Each row of a before or after table is a point. One or more steps were done to the points. Then noise was added and the rows were shuffled. The steps act on columns, c1 being the first. What was done? A step turns or swaps two columns, mirrors them in a line or flattens them onto one, adds a multiple of one to another, or multiplies or shifts one. Angles are multiples of 10 degrees, from the lower column toward the higher: turns from -170 to 170, lines from 10 to 170 but not 90. Use the fewest steps. Two steps may share a column if one is a turn and the other turns, adds or multiplies; they go together, in the order done. Otherwise the lowest column goes first.

Before, 14 rows:
[[-31 -69   9]
 [ 20  38  11]
 [  7 -70  11]
 [ -2 -35   3]
 [-29 -55 -27]
 [ 40   2 -19]
 [-42  19 -62]
 [ 56 -32  16]
 [ 16 -49  17]
 [ 56 -62  10]
 [-48  13 -69]
 [ -9 -21 -51]
 [  3  14  33]
 [-28  31  24]]
After:
[[ 40  18   8]
 [-27   4 -67]
 [-29 -25  26]
 [-33  35 -52]
 [-11  53  -9]
 [ 53  -8 -36]
 [  7 -35   9]
 [  5   4 -71]
 [ 57   0 -60]
 [ 21 -16  35]
 [-43  60  27]
 [-47  66  22]
 [ 17  -6 -53]
 [ -1   2 -35]]
Steps: turn c2 and c3 by 100 degrees

Before, 10 rows:
[[ -3  20  24   8  -3  26  55  11   6]
 [ -5  15   4 -10  25  30  28  19  18]
 [ 21   1 -38  13 -16 -19   8 -30   6]
 [-20  30  20  -2  15  -5  49  31  24]
 [-18  30  11  -5  -4  15  19  27  -8]
 [ 22 -20  -3   2  -3 -16  16   2  -7]
 [ 36 -21 -38  33 -37 -17   0   6  22]
 [ 41  14  10  41  -7 -16  -4   5  24]
 [ -1  -9 -21  38   4  -4  15   0  -3]
 [ 13 -21  -3  30 -27 -16 -12 -17  30]]
After:
[[ 22 -21  -8   2  -3 -33  18   2  -7]
 [ 41  13  25  41  -7 -32  -4   5  24]
 [ -1 -10 -52  37   4  -7  14   0  -3]
 [ 21   2 -94  14 -16 -38   8 -31   7]
 [ -4  20  61   8  -3  51  56  11   7]
 [ -5  16  10  -9  25  60  28  18  17]
 [-17  30  28  -5  -3  31  18  26  -9]
 [ 37 -20 -96  33 -37 -34   0   6  22]
 [-19  30  49  -2  15 -11  50  31  24]
 [ 14 -22  -7  29 -28 -33 -12 -16  30]]
Steps: multiply c3 by 2.5; multiply c6 by 2

Before:
[[-29  -7  -4  11 -45 -10 -13   7   5 -10  -5  12 -19   4]
 [  1   0  13   9 -11  -7 -32   7  29 -25 -40  13 -29  -6]
 [ -4  -3 -14  12 -13 -10 -59  17 -15 -21 -20   7 -11   5]
 [  0  26 -17  35  12  25  23 -17   1   8  62 -49 -12 -15]
 [-24  11 -18  10   5   6 -31  -3  16   7   4  29 -24   3]
 [  8  -5  -5 -22 -23 -19 -39  -7  10  16 -23   5 -18   0]
 [-31  -4 -20   1  -6 -10 -27  17  14   6 -51  -5  -8  -1]
 [  6  17 -42   5  -2  49  21 -16  14 -17  47 -31  -3  10]
 [-13  -3 -30  24   3  61  12 -48  -7  -2  47 -40 -22 -24]
 [-25 -28  29 -36  36   4 -14   3   0 -37  43 -31 -17  43]
 [-24 -11  28 -31  19  10 -16   2   3 -34  36  -8  25  -2]]
After, 11 rows:
[[-15  -1  23  24   3  62 -21 -97  -6  -2  47 -41 -35 -24]
 [-24 -13 -22 -30  19   9  25   3   2 -34  35  -6  42  -5]
 [  7  16  32   5  -2  49 -34 -31  13 -17  45 -32  -6  11]
 [ -3  -4  32  11 -12 -10  50  33 -15 -22 -20   6 -15   3]
 [-31  -6  25   0  -7 -12  18  36  13   5 -53  -6 -14  -2]
 [-26 -28 -23 -37  37   5  24   7  -1 -36  43 -30 -26  43]
 [-25  14  27   8   5   6  24  -7  15   8   4  28 -39   4]
 [ -1   0  -1  10 -10  -8  36  15  31 -23 -41  13 -45  -7]
 [  9  -4  17 -23 -25 -18  37 -16   9  17 -24   6 -28   0]
 [-28  -7   8  11 -45  -9   9  13   2 -11  -8  12 -30   4]
 [  0  26   7  35  13  27 -26 -34   3   9  62 -51 -19 -14]]
Steps: turn c3 and c7 by 160 degrees; multiply c8 by 2; multiply c13 by 1.6

Before, 12 rows:
[[ 14 -30  16  32  -9 -17   8 -11 -20 -25 -25   8  -1 -11 -30 -10 -18 -26
  -13  55 -50 -13   9 -34]
 [  9 -43  31 -28  19 -36  19 -30  65  26  33 -52  -7 -16 -23  -2  38 -41
   18  36 -35  51  33   8]
 [-49  -6  -8  27  -9  32 -14  47 -35 -19   6   5  38   8 -17   2  -4  18
  -25 -26 -17 -34 -36   2]
 [-34  -1 -21  41  -4  39 -24  56 -16   6 -17  18  -9 -11  -7  -7   4  28
    5  -2  19  -3   7 -30]
 [-25  35 -10  14  -1  42 -36  12  12 -13  23  19  25   3  -9 -38   2  59
   -7 -27   8 -35  -2  -6]
 [ -7  -6 -40  19 -29  -1 -35  19 -27  -4  21 -18   7 -22 -10 -21 -34  -7
  -30  34 -10   8 -16 -42]
 [ 19   8  43 -40  30 -24  39 -17  22  35  49   4  12 -23  18  -1   2 -23
   15  33   8   4  11  22]
 [ 15  37  34 -45   8  34  16  -1  27  12  16  13  30  10 -15 -33  26 -23
   37 -19  20  33  -7  36]
 [ 20 -14  23 -13  27 -24  32 -15 -20 -31  -2 -15 -35 -50 -50   6  15 -42
  -38  10 -39  19  25 -22]
 [ -5  -4 -10  22 -30 -27  -9  44  -2 -25   6   6  -9   0 -55   5 -11  -9
  -14  14   2 -36  -8 -33]
 [ 30 -43  -1   4 -23   9  40  -6  44  22  44 -11 -11 -40 -43  15  19  -7
  -10  32 -47  48  23  18]
 [-49  17 -19  24 -16   0   0  29  10 -34 -10  23  32 -22  -3 -13 -39  10
  -14 -13  -2  -2  -4 -18]]
After, 12 rows:
[[-33  -1 -22  44  -6 -14 -19  55 -18   6 -17  16 -11 -11  -6  -1   4  46
    6  -2  20  -4 -39 -32]
 [-24  36 -14  13   2 -22 -34   8  14 -16  23  16  25   3 -10 -38   2  95
   -9 -27  11 -35 -36  -8]
 [ 10  33  30 -41   8 -23  17   4  25  15  15  15  32   8 -14 -37  26 -36
   38 -21  22  37 -32  33]
 [-44  21 -20  26 -12  -6   1  31   9 -32 -12  20  31 -21  -4  -2 -40  12
  -11 -13  -1  -2   3 -18]
 [ 19 -12  25 -10  27  37  31 -19 -22 -32  -3 -11 -39 -46 -53  28  17 -66
  -37  10 -41  14   4 -19]
 [ 19   8  42 -41  35  25  44 -19  20  30  51   4  12 -24  17  12   6 -36
   15  34   9   4  12  28]
 [ -5  -1  -8  22 -30   8  -8  44  -5 -28   5  10 -13   0 -58   0 -15 -18
  -16  15   5 -38  27 -33]
 [-50  -6   0  29  -6 -46 -17  46 -34 -24   6   6  34   7 -17  -2  -3  28
  -26 -27 -17 -34  -9  -3]
 [ 12 -42  26 -25  17  45  18 -28  62  27  34 -56  -7 -15 -24   9  36 -66
   16  35 -39  49  17  11]
 [ -8  -6 -39  22 -27 -12 -32  20 -27  -2  22 -23  11 -21  -9  -7 -33 -13
  -28  37 -11   8  10 -43]
 [ 33 -45  -4   3 -25  17  37 -10  46  23  44  -8 -10 -40 -42  37  20 -15
   -7  34 -45  47 -18  17]
 [ 14 -27  15  33  -7  14   9 -11 -22 -25 -28   9   1 -11 -30  -8 -17 -40
  -12  55 -49 -16   9 -33]]
Steps: turn c6 and c23 by -120 degrees; add -0.5 times c14 to c16; multiply c18 by 1.6

Before:
[[  7   2  28   7  -7  -3  -9   4  -5   0  -8   0   9   4  -8  35 -12   6
    3 -25  -4  -7 -13 -29  -5 -43   3 -14  52 -15   6 -17  27  12  24  -9
   -3 -21   3 -16 -18   8  16   0  10 -27   9  37  -6   0 -23  17  -1  -3
    7  31   4 -13  19   7  -6 -13  30 -36]
 [ 53 -34 -15  27   0 -32 -20   2 -20  -5   7   3  -8 -34  34  35  35 -26
  -36  25   9  29  -2 -14 -22 -16  10  -8  -3   6  -8  -9   2  14  -1  11
  -10  -9 -15  16  15 -16  -2 -13   5   2  18 -44  35   1  18 -20  13 -42
  -18   4  14 -32  -3  -7 -29  20 -25  -1]
 [  3  16  -4  -7   8   4 -11 -13  34  20  36  49  42   0  -3 -21   3  -6
  -19  -2   9  21  39 -16   2  -1 -21   2  24  -7  -9 -10  -1   3 -22  18
   -2 -24   9  -6  -6 -21  31   6  -6  26  25 -24   9 -12   0 -31  -5   9
   16  -3 -13  -7   9 -25 -12  37  -5  10]
 [ 25  -9 -14 -36   1  22   2  11 -13  -1  12  40  40  -3   2 -29  20 -10
  -21  -5  -3  42 -21  -5   5 -39  18  -7 -35 -34 -10   0 -12  14 -14 -30
   -4   8 -11 -15   6  -4   9  10  -3  11   8   2   1  11  -2   3   5  16
   20 -30 -14   7 -16 -23 -15  17   5  -2]
 [-37  -5  58  25  27 -27  -9 -21  -2   6  18  23   4   2   8  52  22  24
  -18 -26   5  38 -16  15   1 -49 -21 -22  20 -26   7   4 -11  36  15  -8
   -5  -7  -2  23  -1   4   1 -20   6   7  -9  23   4  35  13  20  61  15
  -16 -24  -5 -22  -5  -3  10 -14   8 -19]
 [-12  20  18 -40 -10  -3  22  20   5   2 -11  -3 -11 -17  16  -6   0   0
    9  10   3  43 -13  20 -13   6   9  -8   8 -19  15 -24 -13  13 -11 -16
  -13 -31 -11 -20 -26  -3   2  -4 -13  11 -31  20 -20 -29   2  24 -18  15
  -38   8  19  20 -15   3 -24 -15   5   4]
 [  2 -48  -3 -36 -14   3  18  24  -4  25   3  40   9 -11   7   5  18  -5
   14  33  22 -19  -6 -24  19 -26  17 -26  38  -6 -13  11 -23 -31  -2   4
   -6  50 -41 -31   6  29  -7  13   1  27   8   3 -33  14  27  -7  -8 -21
  -10  -7  11   9  -9 -15  -5 -15   1 -46]
 [-13  -6  18   8 -20 -16  38 -24 -11 -12  11   0  33 -28 -19 -28  18  17
  -24  16  -4  19  15 -53  -2   7 -47 -10  12  -8  49 -30   7 -10  35  32
   -3  37 -10  25  19   1   6 -40   9 -18 -26  -1 -12  -5   4  11  -6 -12
  -24   2   8  -9 -23 -40  -8 -18  19 -49]
 [-10  11  14 -19  30   5  25 -21  10 -21 -28   3  16 -45 -16  34   0  16
    8  50  -8  -5 -19   8  19  -9  14 -53  -3   2   0 -25   2  14  24  32
  -32  27 -28  21  24   0 -10 -12   2 -16  12  16  26   4  -3 -13   9 -15
   32  -7  34   2   7   5 -10  20   9  12]
 [-12  33   0  -4  16  -1   1   4 -45   5 -12  11  38 -16 -12 -15 -19  13
   35  26   0 -28 -14 -14  27   9  -7  27 -14 -10 -14  -3 -15  -6  21  -6
  -27   5 -13   8  -5 -37 -23   0   2  -4   5  -6 -28  23  27 -12  14  -5
  -46 -30   6   4   0  12   4   0   4 -47]
 [  1 -18  10 -13  36   0  47  -9   4 -32  -1 -23   1  -3   8  10  19  -2
   19  11 -12   1  10 -34   0  -5  -4  55 -17  -6   9  26  -1   6  -6  -1
  -28  17  28  16 -20  28  30  17  61   4  -2  37  -7  17   5 -32 -37  -3
    9  -6   2  42 -44  -5 -25 -20 -11  -4]]
After (11 x 64):
[[-13  21  18 -39 -10   1  21  21   5 -48  11  -2 -10 -18  15  -5   3   1
    8   9   3  43 -14  22 -13   6  10  -7   8 -20  15 -24 -44  13 -12 -17
  -13 -32 -14 -21 -26  -3   3  -4  13  -1 -30  21 -20 -29   2  23 -16  16
  -38   7  18  20 -13   4  -9 -14   4   3]
 [ 53 -24 -14  28   0  34 -20   1 -20 -55 -28   2  -7 -31  34  34  35 -23
  -37  25   8  30  -5 -14 -23 -15  10 -10  -2   6  -7  -8   2  14  -1  11
  -10  -9 -15  17  18 -16  -1 -12   1   3  18 -45  37   1  16 -19  13 -43
  -16   4  15 -33  -4  -8 -12  20 -26   0]
 [ -1  -9  10 -13  37   9  47 -12   5 -82 -17 -24   1  -2  10  11  19  -1
   17  11 -11   1  11 -33  -1  -5  -4  54 -18  -5  10  27  -8   5  -7   0
  -27  17  27  16 -19  28  32  16 -59   3  -4  39  -6  18   5 -32 -36  -2
   10  -7   2  43 -45  -5  -9 -21 -12  -4]
 [  2 -27  -3 -36 -13  -3  18  24  -3 -28 -42  39   9 -12   9   5  16  -5
   15  33  23 -20  -6 -26  19 -25  18 -26  38  -7 -13  10 -87 -30  -2   5
   -6  49 -39 -31   5  29  -7  10  -2   6   6   2 -33  13  27  -8  -8 -20
  -12  -8  12   9  -8 -13  -2 -16   0 -47]
 [ 25 -16 -12 -35   0 -22   1  12 -14 -50  -2  41  40  -2   2 -29  19 -11
  -20  -6  -2  41 -24  -6   5 -39  16  -5 -37 -36  -9   1 -42  16 -16 -30
   -2  10 -13 -16   6  -4  10  10  -4   0   8   3   3  11   0   4   4  15
   17 -32 -14  10 -16 -22  -5  16   4  -2]
 [  4 -24  -3  -6   8  -6 -10 -13  36 -33  31  51  42   1  -1 -23   2  -7
  -19  -1   9  22  39 -16   3  -2 -21   1  25  -6  -9  -9 -43   3 -22  17
   -2 -27   8  -6  -7 -21  32   4   5  19  23 -27  11 -11   3 -29  -6   8
   15  -3 -13  -7   9 -26  -3  36  -7  11]
 [-10  27   1  -3  16   1   1   4 -44 -45  26  10  37 -17 -11 -16 -17  13
   34  24   0 -27 -12 -14  27   8  -8  27 -14 -12 -15  -2 -21  -6  20  -6
  -27   5 -13   8  -4 -37 -24   1  -3 -13   5  -5 -27  25  28 -11  16  -4
  -47 -30   7   3   3  11   2  -1   4 -47]
 [  7   5  28   7  -7   5  -8   3  -5 -50  -2   1   9   5  -8  34 -13   4
    5 -22  -4  -7 -15 -30  -5 -41   3 -15  54 -16   7 -18  95  14  25  -9
   -2 -21   3 -17 -19   8  14   2  -9  -4   8  36  -5   3 -22  17  -1  -3
    6  32   4 -13  21   5  -2 -13  32 -37]
 [-10 -10  20   7 -21  17  35 -25 -10 -62   2   0  32 -27 -19 -29  20  16
  -24  18  -1  17  14 -54  -1   9 -47  -8  13  -5  49 -31  44 -10  37  33
   -3  36 -10  28  18   0   5 -39  -8  -9 -24  -2 -13  -5   4  11  -7 -11
  -25   3   7  -9 -22 -40  -4 -17  17 -51]
 [-35 -19  57  27  27  29  -8 -21  -2 -44   6  22   7   2   8  52  22  24
  -18 -25   3  39 -18  14   1 -50 -21 -23  20 -26   4   3 -32  36  14  -8
   -5  -8  -3  24  -1   3   1 -19  -2  -4  -9  23   4  32  12  20  62  14
  -17 -22  -6 -21  -6  -3   1 -14   9 -18]
 [-10  31  12 -19  31  -6  27 -21  12 -68  -4   5  15 -45 -17  33  -1  16
    7  48  -8  -5 -20   7  18  -9  15 -51  -4   3   1 -24  30  17  26  32
  -31  28 -27  22  24   0 -10 -12  -2 -13  12  17  25   5  -3 -12   8 -15
   33  -7  34   2  10   6  -3  19   8   9]]
Steps: turn c2 and c11 by 60 degrees; turn c6 and c45 by -170 degrees; shift c10 by -50; turn c33 and c46 by 40 degrees; multiply c33 by 2.5; multiply c61 by 0.4
